Rows are points. The points of each table are mixes of a few directions, plus a little noise. Count the directions of each table, and those that both share. Where both have some left over, give the other angles between the two spaces (their principal angles), to ten degrees, smallest first.
(in the rows, 128 means zero)

First, 5 rows:
[[140 122 159]
 [103 142  58]
 [150 116 189]
 [132 125 141]
 [116 135  94]]
Second, 4 rows:
[[119 133 105]
 [141 121 164]
 [104 141  63]
 [147 118 180]]
Directions: first 1, second 1, shared 1

First:
[[148 143 166 133]
 [102 137  71 154]
 [170 113 154 102]
 [ 64 137 105 147]
 [156 112 144 103]]
Second, 6 rows:
[[ 71 150 165 147]
 [ 87 139 127 142]
 [134 126 126 126]
 [ 91 135 120 138]
 [182 109 105 109]
 [205 108 122 104]]
Directions: first 3, second 2, shared 2

First, 7 rows:
[[125 122 125 130 122 131]
 [143 165 146 119 163 112]
 [148 167 145 135 111  70]
 [106  81 106 130 115 174]
 [ 93  58  96 121 142 221]
 [136 145 136 129 127 108]
 [144 159 142 133 115  81]]
Second (9 x 6):
[[107  73 127 140 170 121]
 [148 180 119  55  89 115]
 [167 144 123 108 103 152]
 [142 133 158  70 113 102]
 [156 123  76 137 133 176]
 [ 89 161 108 129 127 104]
 [ 95 123 159 189 137 114]
 [105 104 130 185 150 133]
 [144 111 150 134 129 135]]
Directions: first 2, second 4, shared 0; angles 40, 80

First:
[[110 133 133 118  45  86]
 [122 104 102 126 177 170]
 [ 97 138 150 134 117 128]
 [166 145 151 145 198 145]
 [170 130 120 125 139 116]
 [153 104  84 107  93 108]
 [ 77 139 159 139 125 142]]
Second (8 x 6):
[[120 194 141 194  66  74]
 [150 130 100 140 129 121]
 [107 114 168  87 106 122]
 [144 108 105 116 148 141]
 [118 166 143 163  93  99]
 [108 105 149  99 158 158]
 [153 107  97 114 141 135]
 [125  99 122 109 184 172]]
Directions: first 3, second 3, shared 2; angles 70

First, 7 rows:
[[145 114 133 135  96 101 128 123]
 [144  69 122 144  97 115 119 134]
 [ 88 164  91  83 168 173 141 145]
 [107 201  94  78 157 151 174 136]
 [160  93 140 173 129 121 137 115]
 [109 141 183 125 149  91 136 126]
 [144 115 134 159 105 141  58 114]]
Second, 10 rows:
[[122 147 179  99 172  74 132 122]
 [ 93 127 119 161 127 199  95 133]
 [136 139 118 113 138 135  80 120]
 [132 112 131 121 108 105 132 133]
 [157 116  95 129 151 133 187 127]
 [152 148 108 145  96 131 168 121]
 [122 149 118 168  66 160 126 122]
 [ 98 127 128 153 128 175 103 132]
 [139 131 109 123 116 142  88 123]
 [125  84 176  72 179  30 166 143]]
Directions: first 5, second 5, shared 4; angles 80

First, 9 rows:
[[131 118  85 143 146 133 140 126 152]
 [156 142  86 149 125 142 133 110 114]
 [159 124 103 142 117 137 131 131 107]
 [113  49 195 121 117 105 133 202 120]
 [136  99 151 150 147 136 115 146 103]
 [149 150  85 130 137 135 129 112 141]
 [140 169 117  63 121 104 117 129 183]
 [ 40 161 212  88  88 105 140  95 126]
 [132 140 118 162 158 153 113  99 104]]
Second:
[[118 138 110 101 103 108 124 140 143]
 [106 113  81 127  81 121  75 148  43]
 [160 145 156 167 149 136 101 144  98]
 [140  63 130  60 159 174 128  70 105]
 [ 84 131 116 163 129 121 197 113 190]
 [104 150 117 148 109 104 153 142 165]
 [135 153 136 119 123 110 136 142 166]
 [165 140 174 170 170 147 122 128 120]
 [140 123 131  96 129 131 116 125 125]]
Directions: first 5, second 4, shared 2; angles 60, 90

First (9 x 11):
[[147 111 113 161  92 126 135 181 101 165 171]
 [111 140 139 100 157 129 122  85 151 100  93]
 [ 87 164 160  56 203 130 114  19 187  53  38]
 [132 125 126 135 122 128 129 137 121 136 136]
 [120 136 134 112 144 129 126 104 141 112 108]
 [146 114 115 158  97 127 132 173 104 160 166]
 [125 131 130 123 134 129 129 120 133 122 121]
 [150 111 112 166  89 127 134 185  98 167 175]
 [135 123 124 141 113 128 131 148 118 141 143]]
Second (8 x 11):
[[112 114 128 140 118 139 137 138 124 122 135]
 [154 218  18  92 169 104  93 180  54  79 181]
 [116  93 170 143 111 137 142 109 157 145 109]
 [ 87  99 114 164 104 160 146 160 104 102 154]
 [167 176 108  92 160  96 106 119 124 133 123]
 [120 101 163 138 116 135 140 112 154 145 110]
 [128 105 163 132 118 130 138 109 154 146 110]
 [138 120 163 123 129 121 130 100 155 150 104]]
Directions: first 1, second 2, shared 0; angles 60

First (11 x 12):
[[135 119 110 128 139 146 119 121  89 136 137 104]
 [131 123 119 128 134 137 123 125 109 132 132 116]
 [126 131 134 128 124 122 131 130 140 125 125 136]
 [116 144 159 128 108  96 144 140 197 114 112 170]
 [144 107  87 129 154 169 107 112  38 146 148  73]
 [118 142 155 128 111 101 142 138 187 116 115 164]
 [139 114 100 128 145 155 114 118  68 140 142  92]
 [141 110  93 128 150 163 110 115  52 144 145  82]
 [139 114 100 128 146 156 114 117  67 140 142  91]
 [111 151 173 127  99  83 151 145 227 108 106 188]
 [109 153 177 127  97  79 153 147 234 106 104 193]]
Second, 8 rows:
[[ 91 162 169  69 142 130 147  97 175 112 144 109]
 [107 151 125 172 121 119 108  91 110 116 112 110]
 [143 104 124 103 197 133 130  94 119 164  97 105]
 [136  96 104 189  56  96 119 175 128  78 154 180]
 [106 113 118 159  73 115 121 118 154 114 133 170]
 [143 144 103 110 163 104 129 161  91 108 131 109]
 [136 159 114  71 124 150 142 178 122 158 139 138]
 [161  97 168 151 148 178 128 110 124 175 113 103]]
Directions: first 1, second 6, shared 0; angles 40

First (10 x 14):
[[126 141 119 124 125 118 127 122 137 118 133 124 121 151]
 [131 100 149 141 134 153 130 138 107 152 118 136 145  76]
 [135  77 167 149 139 175 132 150  89 174 109 143 159  33]
 [135  76 167 151 138 176 132 150  88 174 109 143 160  30]
 [121 179  89 108 116  83 123 107 168  84 145 114  97 223]
 [131 113 141 134 131 143 129 134 115 142 121 132 140  97]
 [131 105 144 136 132 147 130 137 111 147 120 135 142  87]
 [120 187  82 103 116  74 123 103 175  76 150 111  92 240]
 [125 158 104 116 122 102 126 115 151 102 139 120 110 184]
 [126 146 115 121 125 112 127 120 142 113 134 124 118 161]]
Second, 9 rows:
[[128 125 130 132 128 128 124 120 139 134 120 126 127 124]
 [ 98 158 177 100 140 158 119  63 202 180  90 152 171 119]
 [124 145 128 107 129 131 143 153  91 107 155 138 136 143]
 [124 127 137 130 129 132 121 108 154 144 112 128 133 121]
 [ 95 192 167  57 141 157 155 134 100 121 162 171 182 158]
 [129 134 123 120 128 126 137 147 102 112 145 131 128 137]
 [151  87  99 173 119 107 114 134 133 125 115  99  91 112]
 [148  77 111 188 119 112  97  91 191 160  76  95  94  94]
 [154 106  80 145 118 100 143 202  40  68 177 110  91 143]]
Directions: first 1, second 2, shared 0; angles 80

First, 10 rows:
[[164 184 152 129 135 123 106 115 137  96 177 152 120  91 154 149 131 120]
 [ 91  80 128 110 133 136 114 144 136 167  83  93 120 170 112 111 130 128]
 [197 171 127 137 135  95 122  96 101  65 200 162 116 121 131 155  97 136]
 [100 101 108 114  88  90 128 122 118 175  84 150 221  88 189 136 126 182]
 [107 108 109 142 123 179 178 163 140 125 106 129 118 135  71 108 158 106]
 [142 144 111 164 131 107 163  97  92 105 144 125 113 128 129 122 101 126]
 [ 77  99 131 119 117  86 102 106 118 198  70  91 164 126 196 118 111 157]
 [132 104 126 119 144 152 127 147 134 117 130 113  90 176  73 119 130 111]
 [118 114 133 117 137 193 138 177 165 121 121 125  97 148  62 116 168  95]
 [152 176 154 127 137 119 100 113 137 111 164 138 119  97 162 144 128 120]]
Second:
[[107 131 152 116 134 163  97 119 126 156 111 122 138 128 136 121 162 127]
 [101  88 131  92 121 162 115 185 177 154  95 124 136 142  96 124 159 122]
 [112 102 132 109 130 151 115 148 142 145 108 119 126 150 106 122 144 125]
 [140 175 132 151 119 103 138 100 116 117 149 146 147  74 180 139 120 134]
 [136  98 122 125 149 143 122 119 102 118 130 107  90 196  74 115 118 121]
 [127 165 111 165 103  38 157  85 106 135 130 134 171  56 232 140  77 158]
 [137 150 116 145 111  86 152 124 133 118 139 142 148  83 170 140 105 138]
 [164 115 127 121 156 179 129 144 121  80 163 131  68 195  29 123 139 100]]
Directions: first 5, second 4, shared 3; angles 60

First:
[[139  68 149 126  96 156 175 125 126  71 162 118 157  71 127 143 105 128]
 [136 151 122 135 175 130  97 116 136 168 120 142 103 139 114 138 124 134]
 [150 180  49 156 133 142 138 106  88 150 152 109 111 111 108  93 176 137]
 [131 134  94 120 102 115 148 125 102 114 141 107 126 123 120  95 144 132]
 [147 161 109 170 171 169 115 111 129 164 135 142 118 110 122 152 145 131]
 [155  78 159 118 183 151 119 101 151 131 150 144 111  84  92 168  72 144]
 [ 84 106 187  91  89  80 116 169 155 107  85 135 150 186 166 127 110 111]
 [ 80 147 155 109  75  80 117 174 138 118  79 128 150 201 177 108 146 107]]
Second:
[[175 163 132 144 142  76 158  95 111 126 115  80  57 136  89 139 149 124]
 [128 120 130 136 181 109  68 147 145 126 148 146 121 104 222  85 108 109]
 [104 143 127 104 115 156 139 133 131  88 140 102 138 123 127 175 172 154]
 [153 107 139 165 108  99 132 111 136 143 108 134 103 136 173 105 110 131]
 [ 80 126 113  82  72 202 176 141 113 127 128 140 203 144  11 183 142 147]
 [132 139 122 119 155 119 124 132 121 135 134 126 121 126 104 119 123 112]
 [111 100 128 130 137 143  92 148 144 141 134 169 161 117 182  94  96 118]
 [147 170 118 111 183 102 126 126 107 132 141 100  93 121  66 131 137 103]
 [124  83 141 158  62 144 144 119 144 134 102 156 152 142 180 123 112 155]]
Directions: first 4, second 4, shared 0; angles 40, 70, 80, 80
